Every row gives one point. Each copy is the shape, with its points in the same order, turned, moved and blurred by noise. Say if it was mirrored as well.

Shape:
8 33 2
-6 30 0
19 41 21
-32 -8 -6
7 -23 -28
54 -15 -9
55 14 -18
-30 -68 -10
Copy 1, 8 rows:
18 -18 -9
3 -14 6
41 -21 2
-23 8 26
-4 42 4
38 49 -1
41 27 -23
-29 58 57
Copy 1 is: mirrored
Copy 2:
-16 19 -8
7 17 -1
-32 18 7
36 -15 -10
11 -20 -48
-40 -26 -54
-43 2 -46
42 -75 -30
Copy 2 is: mirrored
Copy 3:
6 25 10
-11 29 4
21 23 11
-43 -2 11
-36 -28 -20
14 -33 -31
30 -3 -41
-63 -49 19
Copy 3 is: only turned

Shape:
-9 -10 -21 -6 -4 64
8 2 -50 -40 22 -2
-24 -23 4 -1 29 -24
-3 -16 19 -22 12 21
72 -39 49 26 35 2
-27 -5 23 -5 -18 37
-1 28 -4 50 1 -17
-60 23 2 2 1 -25
26 -50 -2 -8 -31 8
-20 -70 -49 45 1 -4
18 16 37 -35 -4 43
38 -6 28 0 -21 -3
Copy 1 (12 x 6):
6 -31 -28 1 5 50
-46 15 -20 17 13 3
-7 -8 47 12 -4 -6
10 10 18 4 0 36
57 34 29 83 -31 27
27 -14 8 -28 -12 41
35 -16 -7 6 -29 -44
2 -16 27 -44 -3 -30
-8 3 4 24 -58 48
-27 -72 18 44 -46 5
37 39 -10 -11 4 51
28 35 0 16 -48 20
Copy 1 is: mirrored
Copy 2, 12 rows:
-2 -5 -45 32 37 42
33 6 -37 -41 26 12
-15 -28 17 -39 33 19
-3 -18 -4 10 48 3
45 -41 69 36 12 -1
-41 -8 -16 28 40 12
-24 24 28 -11 -16 34
-62 13 0 -44 27 16
6 -50 -21 20 -5 -5
-12 -67 -17 -24 -17 72
2 15 -8 42 51 -23
2 -11 15 24 -4 -24
Copy 2 is: mirrored

Shape (12 x 8):
-52 -40 24 15 -11 27 11 23
18 42 -12 -32 15 12 -11 -15
14 36 17 52 7 42 -35 49
-70 34 37 2 42 -20 7 -18
20 8 19 41 -14 -22 -21 27
-17 -15 29 21 31 -42 52 38
11 28 -19 -32 -16 -5 -35 -41
1 -22 -36 15 15 11 25 -29
-52 30 -34 -24 28 -21 -17 -9
-12 -25 -11 -22 48 -18 -21 -33
-11 -22 -49 -7 54 -17 50 10
-11 23 -37 -19 -15 -17 32 29
Copy 1 (12 x 8):
-23 -32 11 17 15 24 -21 27
55 20 -23 -24 0 20 23 -45
65 17 -22 51 -19 34 -13 34
17 39 64 -7 32 1 6 -3
47 0 -21 35 -14 -30 -9 22
8 -12 5 26 51 -41 31 40
40 18 -18 -31 -24 5 0 -68
17 -41 3 29 16 1 25 -53
-1 46 13 1 25 5 7 -55
31 -9 14 -13 48 -6 -22 -54
-7 -20 -15 34 73 -13 51 -47
-10 8 -44 2 -2 -11 53 -19
Copy 1 is: only turned
Copy 2 (12 x 8):
-37 -18 32 -38 -8 -13 32 2
14 44 -27 -7 4 34 -25 -16
-50 12 8 62 4 31 0 -1
-45 42 -1 -45 43 -26 0 -58
-14 5 6 44 -8 -34 -19 -4
14 6 23 5 32 -60 37 -22
5 21 -48 -23 -20 20 -59 -15
20 -43 -19 -29 14 2 -2 -30
-22 31 -59 -48 38 -5 -6 -7
11 -3 -6 -52 41 -14 -43 -11
45 -24 -23 -28 63 -16 32 -7
20 16 -47 -6 -12 -25 38 -2
Copy 2 is: only turned

Shape (14 x 9):
-33 15 -1 -14 -4 5 -23 -27 -13
19 38 35 20 19 12 -35 18 -17
-17 -25 -36 10 -27 -20 64 2 -19
17 3 -60 35 -9 -10 42 -5 31
27 9 35 16 15 33 -17 -3 14
-11 25 21 17 55 16 21 -14 -12
-5 30 23 -41 7 -5 -5 30 10
41 55 9 -13 48 18 -29 -19 -18
-2 21 -9 -1 58 18 -49 14 23
-11 9 27 1 27 -10 -60 -5 3
9 67 36 12 30 -21 -21 -17 41
-23 23 -66 55 -30 -5 44 37 16
-9 -23 -34 22 -8 -42 68 8 -2
-70 -22 21 -13 -29 50 -19 -10 39
Copy 1, 14 rows:
-4 -4 17 -11 19 5 -25 -1 30
4 42 0 38 6 41 -1 22 -2
-41 -35 -5 -38 -47 -25 8 -22 -15
-6 -9 -12 2 -61 -36 44 -32 20
5 8 31 54 -8 26 14 28 8
-48 3 -7 35 23 8 26 19 14
12 31 24 -13 22 -7 15 31 -18
12 34 4 46 50 36 28 -18 4
39 12 -23 31 29 7 24 34 36
23 16 -1 35 29 3 -31 30 16
-4 71 19 49 22 -24 13 16 26
-21 15 -32 -43 -83 -13 38 -9 32
-43 -24 -21 -20 -50 -48 16 -19 -22
4 -36 57 -25 -11 -2 -21 58 61
Copy 1 is: only turned
Copy 2 (14 x 9):
-16 45 1 4 -4 -11 9 28 -1
26 43 -24 -22 22 5 -28 -23 -16
-11 -31 25 20 -69 -3 20 3 11
16 -25 -12 35 -31 -9 40 -17 61
15 23 -4 11 35 9 -33 -25 12
9 38 9 23 3 -37 3 -46 -29
-28 23 2 -49 12 0 -9 -19 -13
43 49 -5 -12 51 0 31 -24 -20
-12 30 -56 14 45 -16 9 -16 -14
-1 35 -38 -13 35 -26 -27 20 -17
14 53 -22 -28 25 -49 -16 -41 36
-4 -10 -40 30 -80 12 25 -26 50
2 -45 6 10 -72 -27 22 -11 17
-76 38 12 35 3 13 -32 25 21
Copy 2 is: mirrored
Copy 3:
-17 3 -32 -43 -17 10 8 10 -17
23 27 34 -26 -7 6 -31 39 -37
7 6 -40 33 -59 -37 39 -16 6
45 43 -48 28 -24 -24 8 -44 3
11 31 30 -5 2 32 -16 11 -15
4 57 -12 1 3 8 20 51 -18
-2 20 -2 -32 -37 1 -36 42 26
-15 57 6 -29 32 -13 -43 27 -32
26 19 -26 -18 34 27 -47 38 -6
18 -13 4 -50 17 16 -11 32 -9
40 62 9 -67 12 6 -16 21 13
67 33 -65 25 -76 -17 0 -25 -23
33 16 -40 34 -47 -49 40 -10 24
-6 -17 -31 -24 -46 91 12 -3 14
Copy 3 is: mirrored

Shape, 15 rows:
-27 54 23 77 27 22 61 46 -3 -12 -21 29
22 25 16 -4 18 -58 24 24 -34 2 13 -13
-25 14 -29 -23 34 6 25 -8 -15 41 67 1
19 -33 5 -27 -4 -56 5 -54 -2 49 2 0
-43 20 -12 29 19 -6 -17 88 29 17 27 3
0 11 -9 -31 -29 -8 -14 41 14 55 31 -22
-3 -42 36 -5 -25 36 -21 38 -1 -27 7 30
-2 12 18 25 -20 -17 7 -22 -9 8 16 -2
-6 6 -17 -42 6 22 -48 -19 -1 -12 -22 -59
-6 32 25 2 4 -64 0 -49 -9 5 4 23
-9 48 37 -19 1 27 21 -10 59 3 23 6
-40 -21 -26 -6 6 2 56 -15 39 4 14 19
15 6 -28 42 30 16 37 20 36 -11 24 -16
19 52 -52 8 22 -1 28 -1 -17 1 6 14
-13 -9 47 28 20 15 -2 15 -6 33 -11 82
Copy 1, 15 rows:
-49 28 31 67 -34 3 30 -33 39 -65 -3 43
3 31 29 -25 -6 -49 21 4 -7 -17 -39 24
-21 0 17 -29 30 -19 -30 -35 38 44 -12 36
50 1 16 -1 6 -16 1 -5 -32 56 -60 -19
-48 64 -14 44 6 -39 -5 25 47 -1 32 16
-18 40 -7 -24 -10 -37 9 1 -1 56 34 -20
-1 -2 -66 12 -2 -3 16 1 21 -35 3 -50
29 0 5 19 -12 -24 19 -26 -8 6 2 19
1 16 -4 -19 15 5 -44 12 -76 -2 34 -18
49 31 -2 16 -6 -13 11 -26 -32 13 -50 49
12 57 -5 -10 -3 47 12 -48 17 3 27 15
2 26 16 27 -8 12 -46 -46 37 21 -28 -21
-4 14 49 15 -28 16 -21 13 50 -17 17 6
-28 3 25 -15 -45 0 -28 -1 -1 -3 -16 51
-31 -1 -45 58 12 20 53 -8 25 0 -49 11
Copy 1 is: mirrored
Copy 2 (15 x 12):
23 16 74 103 -58 -30 25 20 -29 2 -12 -28
39 -19 43 -10 -9 -7 -28 -2 13 28 41 -34
2 -19 17 -21 -29 64 25 42 -21 60 15 -16
49 -16 -21 -34 25 24 16 -33 26 64 15 -9
1 12 16 60 -51 58 -43 11 -35 2 20 -3
18 5 8 0 -16 84 -9 -23 -7 4 52 -19
-25 -34 -6 29 -22 25 10 -17 36 -49 -16 8
11 -11 2 15 -12 -6 25 -16 1 23 32 -21
-38 21 31 -14 43 33 10 -17 -4 9 38 39
48 -11 -5 -10 -23 -33 20 -33 -2 62 28 12
-14 23 40 31 -63 43 48 -52 26 49 15 12
3 34 -9 -4 -30 33 25 13 7 43 -55 -22
2 40 36 55 -13 25 8 43 35 28 8 -21
34 29 41 -5 -22 0 34 52 -3 8 38 5
53 -52 -6 61 -38 18 31 -10 1 -1 -26 23
Copy 2 is: only turned
Copy 3, 15 rows:
20 -14 -2 71 39 93 18 -3 -14 8 40 -6
21 9 35 10 -13 13 36 -35 31 -30 -2 3
-23 14 31 58 53 -49 21 -21 -2 -17 -10 4
-26 -19 -1 7 -16 -34 6 -31 43 -7 -59 42
64 4 22 45 19 -14 -18 29 -2 5 60 -22
2 1 7 24 -15 -65 -8 12 23 -38 40 17
-21 -31 18 25 -27 6 -84 -16 -25 -32 17 -18
-10 12 -4 37 -22 5 -9 -40 0 3 0 32
-50 27 31 -49 -24 -28 -23 23 -27 4 0 15
7 24 18 11 2 15 -8 -60 23 3 -30 63
-42 25 -10 23 43 18 -36 -13 28 -8 43 19
-20 20 -29 61 34 -2 -27 17 2 -12 -44 -10
-5 15 -34 34 24 8 15 -3 -18 2 13 -51
5 14 1 11 45 13 44 -10 -40 -30 -9 16
13 -79 19 50 23 28 -49 -38 4 6 6 25
Copy 3 is: only turned
Copy 4 (15 x 12):
12 22 -33 69 46 34 45 -42 -37 45 58 31
-1 21 -10 -7 -46 -11 -3 -26 -42 19 24 17
-25 -12 38 -19 14 -34 -17 -12 8 17 72 10
13 -1 -25 -36 -19 -72 -44 -12 25 13 -8 -21
5 68 39 31 31 -5 29 44 -33 32 51 16
21 35 52 -7 -15 -9 -10 20 26 13 24 -7
-12 20 20 86 2 -29 18 13 3 -16 -18 -32
13 8 -28 16 -7 -13 -17 -15 0 -7 40 -27
-5 -27 20 -41 26 10 9 36 -18 -39 -19 -34
6 23 -53 -13 -1 -32 -53 -23 -19 -18 21 5
-24 8 -7 28 37 35 -32 3 39 4 13 16
-35 10 -25 3 42 -43 27 -12 48 13 35 10
-16 -20 -23 25 13 6 38 28 7 40 49 24
15 -28 -5 -10 4 -11 25 -8 -14 -13 54 52
27 21 1 80 46 -56 -20 -31 -14 27 8 2
Copy 4 is: mirrored
